Each row is a point. The window is the flat piece filled in between its corners: a triangle in 3 columns, a solid with four corners in 4, and so on. A path goes straight from each point to the next, and from the last back to the first. List the points from which the path goes on through the window.
(in the rows, 128 means zero)

Window, 3 rows:
[[ 87 103 102]
 [152 184 156]
 [128  93 109]]
Path:
(1): [162 200 124]
(2): [160 192 137]
(3): [127 149 182]
(4): [104 103 162]
(5): [132  98  92]
(6): [107 121  78]
(7): [ 69  85 140]
(8): [138 159 169]
Through the window after points: 2, 4, 6, 8

Window, 6 rows:
[[186 167  63  94  57 137]
 [ 73 115 130  60 120 133]
 [ 95 146 178  91  82 125]
 [138 112 148 115  75 114]
 [ 87 146  94 215 171 127]
 [198 140 165 140 120 155]]
Path:
(1): [194 141 129 100 113  80]
(2): [105 135 156 130 124  78]
(3): [111 123 170 126 103 161]
(4): [ 97  91 158 107  90 201]
(5): [121 150 149  92 110 109]
(6): [156 154 139  86 110  79]
(7): [115  92 151 141  61 151]
(8): [115  95 127 121  58 177]
(9): [149 132 156 113  95  80]
(10): [147 137 149  67 104 115]
(11): [126 128 149  77  62 147]
(12): [151 135 152 146  90 194]
Through the window after points: 4, 6, 8, 12

Window:
[[219 127 192 101 153 133 160 186  97]
 [138  99 140  80  81 101 191 111 153]
 [160 136  50 110 162 109 134  78 174]
 [114 150  82  97  99 109 115 133  77]
 [ 59  97  98 117 116 156 159 125  94]
 [140 169 118 143 169 162 144  18 139]
 [ 85 129 138 106 118 160  83 117 109]
 [101 194 106 172 209 123 132  59 171]
 [139 154  85  98 104 145 181 107 177]]
Path:
(1): [121 131  72 150  84 116 150  79 150]
(2): [140 146 110 156 108 138 143  93 138]
(3): [123 132 124  69 143 121 176  83 157]
(4): [111 128  87  55 142 126 130  88 157]
(5): [115 163 123 196  93 134 149 103  87]
(6): [151 161  83 166  97 131 117 123 163]
(7): [ 74 119 111  57 149 136 149  67 101]
(8): [ 93 139  97  93 137 135 147  85 148]
Through the window after points: 2

Window:
[[141 164 130 159 152 152 153 105  95 150 131]
 [164 135 165 145 160 135 122 163 136 166 156]
 [127 192 165 142 172 134  82  70 146  82 156]
 [119 150 133 143 182 116  91 130 105 173 100]
 [ 47 162  97 130 151 154 152 153  90 166 122]
 [182 172 132 191 155  91 109 163 118  85 169]
 [140  73 181 105  86 154  99 117 124  95 113]
 [154 121  99  90 148 150 150 137 133 179  94]
 [ 90  67 152 126  97 131 142  75 164 101  90]
 [ 94 133 111 160 205 205 145 146  78 122 168]
 [167 109 126 172  97 135  89 129 137 109 173]]
Path:
(1): [157 111 131 154 134  93 111 109  98 116 185]
(2): [100 132 123 114 191 104 119  98  98 152 159]
(3): [124 168 137 169 111 185 126 165 127 137  85]
(4): [153 145 137 160 150 173 122 127 157 139 116]
(5): [116 131 127 143 135 110 110 134  88 135 162]
(6): [133 124 141 127 167 127  82  94 125 137 175]
(7): [130 137 144 150 123 147 122 153 129  96 105]
(8): [137 157 144 162 153 164 131 151 129 117 134]
(9): [125 115 119 151 163 105 112 117 101 119 151]
(10): [147 133 116 141 155  97 139  91 104 167 200]
(11): [ 94 142 138 151 128 193 115 174 119 101  81]
(12): [152 151 144 166 145 131 112 147 128 116 131]
(13): [136 134 131 137 161  98 111 114 111 123 163]
(14): [129  98 133 141 174 103 120 122  88 154 176]
(15): [109 165 111 174 156 249 134 155 122  88 135]
(16): [153 188 161 162 191 170  96 159 158 120  81]
Through the window after points: 2, 4, 8, 10, 12, 14

Window:
[[172 188 170  77 103 132 163  89 146 162 122 195 122 115]
 [ 80 149 146  49 162 109 137 158 147 135 121 179 111 180]
 [ 89 182 175 125  91  52 104 117 150  77 138 157 144 149]
 [ 80 155 203  82 125 141 180  98 152 140 206 156 178 112]
 [147  65 188 192  90  85  74 113 166 106  76 104 116 122]
 [114  80  99 122 109 102 133 200 134 156 191 174 113  94]
 [169  83 128 158 145  82 181 112  74  67  98 110 127 190]
 [ 57 190  77 204 190 100 131  98 141 132 162 106 181 102]
 [ 90 110 147 155 139  96 121 168  78 114 101 149 108  27]
 [ 32 158 131  71 105 136 140 122 119 146 144 118  89  45]
 [107 143 142 182  85  62 144 113 129 204 116 120 189  61]
 [ 86  67 161 215  92 136 104 106  72 121  72 128  80 115]
 [130 135 114 144 159  51 179  75 134 182 107 182  90  99]
 [ 74 183 156 103 185  70  84 133  93  98 170  98 104 191]]
Path:
(1): [ 91 130 184 172  91  75 177 157 161 164 115 116  99 121]
(2): [108 155 177 182 124 115 189 136 106 145  97 101  82  98]
(3): [ 85 103 110  82 117 100 106 116 134 117 142 183 155  90]
(4): [145 127 141 120 146  61  58  94  99  99 120 165 152 136]
(5): [103 125 140 145 140  97 188 130 122 130 125 118  97 145]
(6): [ 80 147 146 151 130 109 169 126 140 155 121 123  91 103]
(7): [ 81 138 122  75 120  96 100  97 107 124 145 157 139  77]
(8): [113 102 125 130 116  74 103  85 112 120  93 141 150 113]
(9): [103 189 193 168 143 116 174 130 126 131 137 133  89 129]
(10): [126 173 200 199 124 117 178 177 162 184 147 142 104  98]
(11): [ 85 104 125 122 117  93 104  92 113 129 112 154 113  97]
(12): [127  96 117 110  85  60  81  69  86 163 106 170 168  95]
(13): [ 98 148 160 164 125 106 147 132 146 121 140 123 110 104]
(14): [ 97 138 154 160 144 108 146 140 122 122 107 132 103 135]
(15): [ 81 106  96  88 122 101  98  99 113 142 164 168 163 109]
(16): [123 121 131 147 137 107 108  83  93 128 118 161 144 110]
Through the window after points: 4, 6, 14

Window, 14 rows:
[[ 94 115 160 124 105 191  32 123 147 101 128  95 103  56]
 [ 87  96 148  87  99 177 125 163  38 130 103  78 156 155]
 [134  46 153 144  91 109 130 172 134 111 132  94 175  76]
 [123 122  94 180 113 135 117 167 103 186 144 124 125 109]
 [134 150 142 127 149 133  84 138 137 197 100  70 146  51]
 [ 78 157 174 185  95  59 140 146 124 114 189 166 102 127]
 [110 132 115 127 129 118 120 153 137 138 147 101 159 193]
 [111  83 131 123 183 114 135  60 108  70 182 134 149  91]
 [128 107 101 170 154 136 184 168  67 158  63 126  75 142]
 [ 94 129 173 115 153 133 104 203 140 123 199 103 156 134]
 [134  96 163 233 173  75  87  89  95 124 125 103 168  54]
 [ 99 185  48 150 175 145 176  77 117  57  81 165 188  53]
 [126 146 146 181 149 179 152 103 176 154 195 117 111 137]
 [178 138 110 108 115 131 123 161 118  98  92 161 225  83]]
Path:
(1): [123  87 153 191 148 107 112 121 121 136 113 139 175  79]
(2): [ 81  41 162 135 142 132  85 160 132 169 117 164 131 104]
(3): [158 139 120 157 110 122 170 148 114  90 142  64 161  96]
(4): [186 164 119 136 147 134 172 147  74  74 160  83 110 146]
(5): [ 86  97 118 166 131 137 122 159 114 183 101 135 129 105]
(6): [ 73  95 150 151 146 107  77 139 118 167  82 175 193  83]
(7): [173 152 115 162 105 155 150 157 106  99 158  49 112 113]
(8): [138 128 143 147 129 132 109 132 109 102 163  83 119  97]
(9): [ 87 102 136 150 155 134 118 118 132 143 125 132 143  94]
(10): [ 80  96 205 152 126 137  98 145 123 153 106 196 191 116]
(11): [137 132 104 145 130 123 114 132 118 117 148  81 144  84]
(12): [132 145 133 153 134 107 109 127  93  89 176  41 120  85]
Through the window after points: 2, 4, 12

Window, 14 rows:
[[186 133 144 134 218 116  73 117 184 136 167 113 146 122]
 [151 159 137 157 145  95 167  90  55 141 185 198 126 133]
 [ 85 115  81 132 120 139 125 212  89 172  37 137 145 118]
 [119 124  72 122 134 147  96 119   7  96  57 106 117 129]
 [137 211 145 170 112  83 159  47 110 133 105 201 115 190]
 [153 129 188 184 163 176 111 142 186 105 138 131 134  95]
 [ 93 138 170 175 170 115  92 104 155 110 173 100 174 140]
 [132 136 151 132 102  86 218  75  82 123 120 168  92 224]
 [139 117 218 160 172  97  81 117 153 155 115 103 134  86]
 [ 99 130 134  93  86 155  80 175  63 149  77 168 119 166]
 [ 66 134  93 105 147 175 121 120  70 166  89 136  83 122]
 [148  84 145 204 114  96  79  61 166 140 146 142 120 150]
 [104 174  83 100  75 144 125 192  61 156  94  96  88 110]
 [114 115 161 125 165  98  88 130 195  84 143 142 135  67]]
Path:
(1): [128 149 141 169 170  99 112 161 118 153 125 139 102 138]
(2): [114 184 141 216 181  87  98 149  72 103 115 171  79 147]
(3): [136 118 156 101 124 145 130  75 153 143 141 117 144 128]
(4): [171 142 114 126 108 178 155  85  93 138 122 139 169 116]
(5): [ 94 124 144 150 156  78  91 143 131 111 122 146  87 149]
(6): [ 89 122 120 146 125 123 107 131  68 126 104 149  91 159]
(7): [194 176  83  90 106 149 168 119 108 127 101  99 167 113]
(8): [140 143 130 126 134 122 128  94 122 131 125 146 147 115]
(9): [ 87 144 161 162 156 113 109 172 116 119  97 131  91 151]
(10): [ 98 143 147 156 132 120 130 155 105 118  99 141  96 159]
(11): [128 125 120 129 124 144 105 106  84 136 112 141 139 115]
(12): [126 121 166  99  79 157 139  55 133 106 140 149 162 121]
Through the window after points: none

Window, 14 rows:
[[119 134 160 124 176 112 134 173  85  78 166 131 142  61]
 [ 80 108 105 183 156 167 176 118 121 112  30 165  95 189]
 [148 102  79 175 120 169 126 104 104  92 151 100 112 211]
 [201 133 172 155  84 127 122 158  63 179 130 112 124  87]
 [158 152  93 124 139 146 180 149 124 156  50 133 148 182]
 [174  29 101 134 164 181 147 178 106  98  71 145 129 179]
 [120 129 179  89  77 163 154  94 150 154 131 178 183 117]
 [ 68  79 137 163 149 125 116 102  50 148 206 114 141 128]
 [ 65  69  65 186  68 149 111 160  76  90 127 108 146  97]
 [153 130 118  73 179  86 107  76 116 109 111  89 104 161]
 [145 179 169 147 115  79  66 187  90 116 138 148 186 200]
 [ 85 170 131 119 197 141  94 159 107 158 100 135  98  78]
 [155 118 131 183 114 146 123  47  90 158 150 159 183 145]
 [123 165  68 197 105  75 128 125 191 165  98  83  87 121]]
Path:
(1): [146 124 115 129 129 112 143 118 101 131 109 165 114 130]
(2): [132 120 102 118 153 113 133 116 109 129 126 151 101 147]
(3): [135 121 151 150 141 152 115 106 111  95  47  42 177 169]
(4): [114 129 133 171 163 159 103 132 122 108 103  75 159 157]
(5): [141 117  84 110 107 117 165 165  88 156 100 193  98 117]
(6): [150 105 106  88 133 107 137 116 120 113 149 199 131 128]
(7): [147 122 145 205 148 165 106  91  80 154  78  32 147 176]
(8): [110 131 149 180 142 159 110 136 149 155  79  67 161 118]
(9): [163 134  70 110 105  92 142 120  94 107 140 182  89 159]
(10): [149 126 125 130 138 120 128 125 104 138 134 147 115 148]
(11): [100 163 165 174 182 178 148 147 133 104  88  73 172 119]
(12): [126  90 129 169 145 187 130 123 107 141 117  58 136 129]
Through the window after points: 2, 4, 6

Window (14 x 14):
[[172  84 162 175 156  82 136 164 130 129 121  69 134 117]
 [110 156  94 104 100 105 137  99  90  88 179  84 180  73]
 [ 62 180 111  97 157 111 129 105 130 146 176  86 149  47]
 [ 76 124 111 129 109 103 115  87 193 126 137 123 155  85]
 [176 107 151 124 159  18 128 140 104 122 111 132 130 109]
 [ 73 141 135  90 115 147 164  59 166 114 158  69  81  98]
 [ 62 124  80  95  93 103 152 106 151 134 187 110 119   7]
 [113 160 174 189  94 159 103 127 106  88 102 117  74 126]
 [205 136 139 171 149 138 130 134 136 102  91 146 116 105]
 [188  97 153 120 143  96 115 193 125 108  41 115 135 120]
 [124 120  53 140 138 116 114 116  75 128 114 120 132 107]
 [132 173 159 160  70 153 156 113 141 160 101 107  97 133]
 [119 119 188 143 106 184 153 146 162 132 130 158  89 167]
 [131 119 185 136  83 191  95  86 140 155 123 129  97 108]]
Path:
(1): [138 132 127 142  92 141  94 121 143 136 160 117  94 109]
(2): [141 134 115 122 114 116  99 136 138 128 141 122 120 133]
(3): [109 103 151 140 134 124 142 103 139 112 106 114 142  63]
(4): [ 79 104 163 153 137 120 129  97 114 112 100 149 162  54]
(5): [141 172 120 119  82 135 131 148 145 141 147  71  71 149]
(6): [165 148 122 102 131  97  84 137 150 135 155 127 115 107]
(7): [116 119 130 137 124 112 155 113 123 121 121 105 145  87]
(8): [ 84 111 170 121 115 147 172  61 120 108 107 102 134  60]
(9): [161 177  90 143 122  96  84 160 137 134 145  95 102 125]
(10): [142 130 139 139 112 114 105 138 154 112 139 112  99 118]
(11): [117 131 161 128 130 119 181 107 113 124  98 115 153  56]
(12): [ 89  98 144 129 141 115 166 116 132 126  86 110 137  91]
(13): [139 148 123 136 107 116 102 117 157 134 157 124 108  95]
(14): [139 130 130 147 114 130  79 126 148 128 143 126 103 132]
(15): [114 136 171 148 111 138 158 126 116 103  81 113 115  95]
(16): [121 111 213 120 133 141 151  88 110 133  54 128 141  94]
Through the window after points: 14, 16

Window (14 x 14):
[[144 136 123 106 164 160 176  91 140 117 219 168 167 111]
 [109 136 116  94 181 139  88 134 105 142 118 149 163 190]
 [179 124 110 118 176 182 169 117 152 129 115 127 128  76]
 [185 116  83 162 112  86  51 220  49 156 195  62  91 148]
 [113  87  91  63 118 136 162 137 148 137 167 122  55  99]
 [107 132 157  62 134 182  77 105  72 129 161  87 180 143]
 [139 140 174  94 160 102 166 118 162 119 153 109 146 195]
 [130 158 194  99 176  90  94 163  95 157 118 125 129  96]
 [ 97 229 155  87  91 175 180 198 148 183 158  83 131  58]
 [129 167 203 182 100 108 141 140  78  56 165 134 130 122]
 [149 126 117  74 162 118 132  45  92 161  91 151  93 153]
 [143 144 120  38 104  90 151  97 122  71 113 173 158 187]
 [108 184 108 142  69  75 141  99 160 134 131 154 202  92]
 [136 180  62 113  91 152 117 105 149  78 198 114 108  74]]
Path:
(1): [134 140 133 106 152 132 150 133 101 121 160 105 141 107]
(2): [137 163 151 114  60 125  87 107 135 111 145 147 142 138]
(3): [133 144 137 111 127 161 113 137 153 141 147 131 125 123]
(4): [128 150 106 108 145 124 138 125 107 129 156 116 138 106]
(5): [102 143 109  97 215 104 144  94  70  94  82 122 160 115]
(6): [144 142 142  98 134 131 115 121 120 151 146 140 120 141]
(7): [171 141 161 122  86 132 125 103 183 146 175 162 145  89]
(8): [ 95 154  56 105 171 131 136 157  46  86 134  73 116 168]
Through the window after points: 5
